Rows are points. The ring and each string are closed loops that go straight from each point to the next, and from the last back to the first. Before rounding, they use only three directions, however many columns there are. Count how often each string passes through the ring. Passing back the other way cancels.
In the rows, zero is written as 128.

Ring, 6 rows:
[[191 169 119 121]
 [155 165 169 133]
 [106 124 160 111]
 [ 82  97 116  82]
 [107  94  69  68]
 [170 133  81  95]]
String (26 x 4):
[[163 138 148 123]
 [146 164 113 107]
 [159 199 116 116]
 [182 202 152 138]
 [198 186 193 158]
 [180 154 185 145]
 [156 142 155 125]
 [145 137 138 114]
 [128 164 126 107]
 [120 180 154 119]
 [131 155 204 141]
 [137 134 218 146]
 [144 121 184 131]
 [133 134 131 107]
 [114 148 142 109]
 [109 157 134 105]
 [110 162 164 119]
 [135 152 212 145]
 [153 144 209 147]
 [160 126 178 133]
 [144 144 139 115]
 [146 160 137 116]
 [153 201 136 123]
 [185 219 165 147]
 [204 193 186 157]
 [193 148 183 147]]
Times through: 4

Ring:
[[188 198  83 115  94 152 175 155]
 [174 208  98 115 100 170 183 162]
 [129 182 139 123 116 177 162 140]
 [ 92 137 166 133 129 162 126 104]
 [ 80 102 173 139 133 140  99  77]
 [ 93  89 164 141 125 121  90  70]
 [136 112 132 135 107 112 109  90]
 [176 158  96 124  95 126 144 126]]
String, 8 rows:
[[110 111 185 146 103 126 111  92]
 [127 104 172 146  95 109 106  89]
 [150 147 147 135  92 132 139 121]
 [144 143 115 127 111 134 131 111]
 [138 123  96 124 123 123 114  93]
 [109  71 125 137 129  96  73  53]
 [ 73  55 181 149 131 105  63  43]
 [106 115 198 148 101 132 115  97]]
Times through: 1
String:
[[207 180  60 115  87 125 161 142]
 [215 203  80 117  74 138 182 164]
 [214 209  44 107  92 146 182 162]
 [180 186  48 106 116 150 161 140]
 [163 177  89 116 111 151 156 136]
 [146 162 132 128 103 148 148 129]
 [148 164 123 125 106 149 149 129]
 [154 171  95 118 114 152 152 131]
 [196 216  36 100 112 165 184 162]
 [213 230  44 102  95 164 198 177]
 [207 214  53 107  94 155 186 166]
 [183 181  52 109 112 143 158 137]
 [157 159  90 119 113 140 143 122]
 [155 161 127 128  98 141 148 129]
 [178 172 140 133  74 134 161 144]
 [186 152  93 126  87 114 141 123]
 [177 130  69 122 104 102 120 101]
 [150 128  80 121 121 119 117  96]
 [143 141 112 126 113 133 130 109]
 [155 158 147 134  88 137 148 129]
 [184 163 128 133  73 122 153 136]
 [195 163  76 121  88 118 149 130]]
Times through: 2

Ring (10 x 11):
[[188 126  82 131 109 166 141 166 162  95 103]
 [167 143 111  89  83 156 141 136 133 119 123]
 [136 144 137  68  64 139 138 103 108 142 134]
 [ 93 131 166  71  58 111 130  68  88 161 129]
 [ 71 112 176  95  67  94 123  57  87 163 114]
 [ 68  93 166 128  83  89 121  63 100 155  98]
 [ 89  79 133 158 102 101 125  88 125 136  89]
 [113  77 107 170 113 116 130 111 143 121  87]
 [157  88  76 172 123 144 137 149 166  99  88]
 [183 108  72 156 121 161 140 168 171  90  93]]
String:
[[ 43 102 194  99  63  75 118  34  74 176 111]
 [ 87 113 141  81  58 110 137  61  94 165 138]
 [118 114 134 115  86 123 131 102 120 135 108]
 [108 132 169  91  74 115 124  89 100 145 110]
 [133 167 162  36  48 138 136  93  90 152 143]
 [160 157 113  50  58 158 148 116 115 138 151]
 [156 136 103  83  74 152 145 122 128 129 135]
 [151 129 119 109  91 144 135 129 133 120 110]
 [153 133 124 107  90 144 134 130 131 119 109]
 [144 134 111  80  70 145 144 111 121 136 137]
 [132 153 130  36  43 142 146  87  96 157 160]
 [ 95 149 169  33  36 117 136  57  74 174 154]
 [ 87 125 149  60  47 111 138  55  85 172 148]
 [117 111 133 118  87 122 131 101 120 135 108]
 [ 85 105 176 130  91  96 116  82 105 142  86]
 [ 43  97 206 122  78  70 110  44  80 166  89]]
Times through: 2

Ring:
[[201  91 110 149 142 141 191 131 102 155 171 123 128 120]
 [179 111  82 138 133 141 184 144 102 130 149 117 127 129]
 [123 135  53 120 120 132 156 173 112 107 115 112 129 139]
 [ 64 144  55 109 112 119 121 201 129 106  95 108 135 143]
 [ 43 138  78 112 115 112 104 209 139 121  98 108 140 140]
 [ 48 119 112 121 123 108 100 203 146 148 116 113 144 131]
 [ 83  90 141 135 134 109 113 182 144 177 144 122 143 120]
 [149  65 153 151 145 120 148 148 130 194 175 131 138 110]
 [196  70 138 156 148 133 180 129 112 181 184 130 132 112]]
String, 27 rows:
[[ 51 118  30  99 107 107 105 200 138 113  85 127 132 136]
 [109 109  91 127 126 121 138 174 126 141 130 119 135 128]
 [110 143 118 136 130 133 148 182 119 129 135  96 139 138]
 [ 72 162  82 119 118 128 130 202 123 104 105  93 138 147]
 [ 28 154  26  95 102 112 102 218 136  89  70 109 135 148]
 [ 27 131  18  92 101 104  94 213 142 101  70 122 133 141]
 [ 68 117  61 111 115 112 115 193 135 126 103 122 135 133]
 [105 113  98 128 127 122 136 177 127 142 130 116 136 129]
 [ 63 149 113 125 123 122 119 203 132 127 116  95 143 141]
 [ 36 161 127 125 123 119 105 217 139 127 111  87 148 144]
 [111 126 129 139 133 128 143 178 124 146 142 103 140 132]
 [ 77 102  91 121 123 110 115 186 139 148 120 124 138 126]
 [ 53  85  73 111 117  98  95 193 150 154 108 137 137 122]
 [ 11  91 111 113 119  89  68 213 166 170 108 129 146 122]
 [ 51 112 155 134 132 108  99 201 150 171 135 109 149 126]
 [ 97 125 162 145 138 125 132 184 132 162 151  99 146 129]
 [113 117 135 140 135 126 141 175 126 154 147 107 140 128]
 [ 89  93 100 125 126 111 119 180 138 157 129 127 138 123]
 [ 36  78  88 111 118  91  81 199 159 167 109 139 140 119]
 [ 13 111 134 121 123  97  74 217 161 166 114 114 150 128]
 [ 50 140 155 134 131 116 106 208 143 152 130  93 150 136]
 [ 83 145 151 140 134 127 129 194 130 145 138  91 146 137]
 [ 95 108  96 126 126 117 128 180 132 145 127 119 137 128]
 [108 124 117 135 131 126 140 178 125 143 137 107 139 132]
 [ 64 160 118 127 124 126 123 205 129 122 117  88 144 144]
 [  7 164  55  99 105 110  90 229 142  96  72  99 141 150]
 [ 13 138  16  88  99 103  88 220 144  97  63 120 134 143]]
Times through: 0
String:
[[ 58  56 115 123 127  91  88 185 160 192 132 146 142 110]
 [114  60 102 130 131 107 126 162 139 178 144 144 135 112]
 [145  86 125 143 138 124 153 154 123 168 159 125 135 119]
 [200 106 170 167 153 147 192 136 103 170 192 105 137 121]
 [238  96 126 161 149 153 215 116  90 155 189 116 127 120]
 [212 125  75 143 135 154 210 133  86 115 155 110 123 133]
 [123 119  25 111 114 127 152 169 114 105 107 125 125 135]
 [ 95 108  53 114 117 116 129 180 129 127 110 127 131 130]
 [ 94 139 105 129 126 127 136 188 124 128 125 101 139 138]
 [ 59 156 130 130 126 123 118 206 133 130 120  89 146 142]
 [ 15 112 124 118 121  97  76 216 160 161 111 115 148 129]]
Times through: 2

Ring, 9 rows:
[[147 117 140 131 191  65 110  98 108  87  99 141  82  87]
 [186 124 141 116 175 101  65 102 110 104 113 141 105  95]
 [194 128 130 107 147 134  52 115 121 123 129 136 131 111]
 [172 131 103 106 101 169  73 139 143 149 149 126 166 139]
 [124 128  77 115  69 177 124 158 162 162 159 115 183 160]
 [ 84 122  68 124  67 162 165 164 170 159 157 110 180 167]
 [ 49 113  78 137 100 114 202 154 163 136 138 111 150 155]
 [ 53 109  94 142 132  83 201 138 149 116 122 118 122 135]
 [ 97 111 123 141 178  55 162 111 122  90 101 133  86 101]]
String:
[[120 113 131 125 173  79 124 114 124 103 113 131 106 112]
 [104 107 142 135 205  39 144 101 113  81  95 135  76  95]
 [ 95 108 133 152 207  21 174  95 108  68  83 141  55  79]
 [106 115 118 152 178  48 170 104 115  83  93 139  72  87]
 [118 119 112 140 154  82 149 116 125 102 110 134  99 104]
 [124 114 127 121 162  92 117 119 128 111 120 129 118 118]
 [143 112 149 115 193  75  91 105 115  97 110 135 102 105]
 [155 117 142 114 178  92  83 109 118 105 116 135 111 107]
 [156 118 135 109 162 110  79 117 125 116 125 131 127 118]
 [147 123 117 120 141 117 103 123 130 121 127 131 128 119]
 [166 130 109 126 132 125 100 120 126 120 124 136 123 108]
 [205 136 114 111 120 157  54 122 126 134 136 137 142 113]
 [213 136 115  94 105 185  28 133 135 152 153 130 171 134]
 [178 128 116  93 110 173  49 139 143 152 154 123 175 146]
 [136 121 110 114 125 133 105 134 141 133 138 124 148 135]
 [145 126 103 121 119 134 111 131 138 131 134 128 140 126]
 [145 124 110 116 126 132 103 131 137 131 135 127 142 129]
 [163 121 128  99 139 140  63 128 135 135 141 126 153 135]
 [225 128 151  93 166 137   7 106 112 121 130 140 132 107]
 [217 129 149 114 184 102  39  92  99  98 108 149  96  80]
 [215 123 169 117 222  67  38  77  86  77  92 154  69  64]
 [156 114 152 114 197  76  80 101 111  96 109 137  99 100]
 [126 115 125 118 157 100 113 122 131 115 123 128 124 122]]
Times through: 0

Ring (6 x 14):
[[117  93  88 139 123 123 149 118  88 139 117 118 187 136]
 [ 84 162 110 169 122 119 160 106 107 144 116 140 147 111]
 [ 59 219 165 171 115 139 161  66 113 145 144 164  95 110]
 [ 70 179 185 129 110 163 134  83 107 146 178 145  80 138]
 [113  77 137  91 113 161 114 133  90 144 173 105 137 165]
 [131  54 105 101 118 145 128 123  78 137 146 104 183 165]]
String, 18 rows:
[[109 107 140 115 115 152 136  91  85 137 157 126 148 156]
 [113 103 140 113 114 154 139  82  80 135 157 127 154 160]
 [110  75 105 107 118 143 116 167 101 150 151  97 147 147]
 [125  39 103  84 117 151 104 179  93 148 162  83 157 164]
 [131  38 134  68 112 170 105 136  79 140 182  93 153 184]
 [107 108 159 103 111 165 129  85  84 137 174 126 132 164]
 [ 95 136 154 124 113 154 139  83  92 139 161 135 128 148]
 [ 90 154 172 127 111 160 145  57  89 136 167 147 119 150]
 [ 72 190 207 127 107 173 142  41  96 138 186 159  80 148]
 [ 51 224 223 136 106 175 139  51 111 145 194 165  46 135]
 [ 54 200 186 138 110 160 129 108 123 154 178 144  56 123]
 [ 85 145 142 134 115 146 135 114 106 147 154 130 116 133]
 [ 80 181 185 138 111 160 152  39  91 135 167 159 107 143]
 [ 64 201 222 123 105 180 135  45 102 141 198 160  59 148]
 [ 78 144 185 102 108 174 112 116 108 150 195 126  75 152]
 [ 95  86 152  79 110 171  90 178 110 156 195  93  91 160]
 [117  64 155  70 109 177 102 131  86 143 194 100 126 181]
 [115  96 151 102 112 162 132  80  78 134 169 125 148 168]]
Times through: 0

Ring:
[[135 151 134 106 116  97 101 112 128 138 113  62 156 105]
 [140 151 121 129 125 114 109  99 117 124 103  78 158  92]
 [145 142 120 164 138 135 128  92 104 118 105 120 140  96]
 [145 133 125 180 145 149 148  94 100 125 113 153 120 114]
 [137 122 140 167 141 158 175 112 110 155 135 179  94 160]
 [130 118 152 142 132 151 182 127 122 178 150 176  84 188]
 [128 120 161 124 125 133 170 137 131 186 156 157  86 193]
 [132 129 161 117 121 109 138 133 131 170 145 121 105 164]
 [135 139 152 111 118  97 116 126 130 155 132  90 128 136]]
String, 26 rows:
[[119 122 155 101 118 143 185 141 140 200 158 151  91 209]
 [136 128 148 142 131 131 151 120 120 158 137 143 105 154]
 [140 122 156 158 136 131 154 122 115 158 142 162  90 159]
 [121 117 177  97 115 121 174 154 144 209 172 151  75 221]
 [124 122 174  95 114 110 157 151 143 199 164 131  88 203]
 [118 132 168  64 103 100 145 153 153 203 159  96 109 198]
 [128 136 149 103 117 114 138 129 134 169 137 105 122 157]
 [146 131 148 164 137 116 126 111 109 134 125 134 112 122]
 [141 142 153 121 121  86  99 121 125 142 126  82 132 118]
 [123 157 146  46  95  71  90 134 153 166 125  17 167 129]
 [125 153 138  71 104  93 108 125 143 160 122  47 158 129]
 [142 137 140 148 132 119 127 110 114 137 121 119 125 121]
 [147 144 133 155 134 109 105 100 109 117 108  99 141  91]
 [148 150 125 153 133 107  96  94 107 108  99  85 154  75]
 [129 165 110  82 109 104  96 102 133 131  96  27 190  86]
 [131 155 116 104 117 118 116 103 126 136 105  65 167 103]
 [133 149 119 117 122 127 127 103 122 137 108  86 155 111]
 [137 138 134 138 129 129 138 110 118 144 122 119 128 129]
 [152 132 131 195 149 137 133  93  94 114 112 153 116 101]
 [153 130 121 211 156 157 147  84  87 108 106 171 116  98]
 [137 131 124 163 140 161 167 101 108 142 121 158 116 138]
 [132 129 133 144 133 153 168 112 117 157 130 152 111 155]
 [135 131 140 141 131 136 152 115 118 154 131 138 113 147]
 [143 124 143 177 143 144 157 109 105 142 131 169  98 142]
 [141 115 149 184 147 157 178 114 105 154 142 198  78 165]
 [110 113 159  92 116 164 219 150 146 225 173 180  72 249]]
Times through: 5
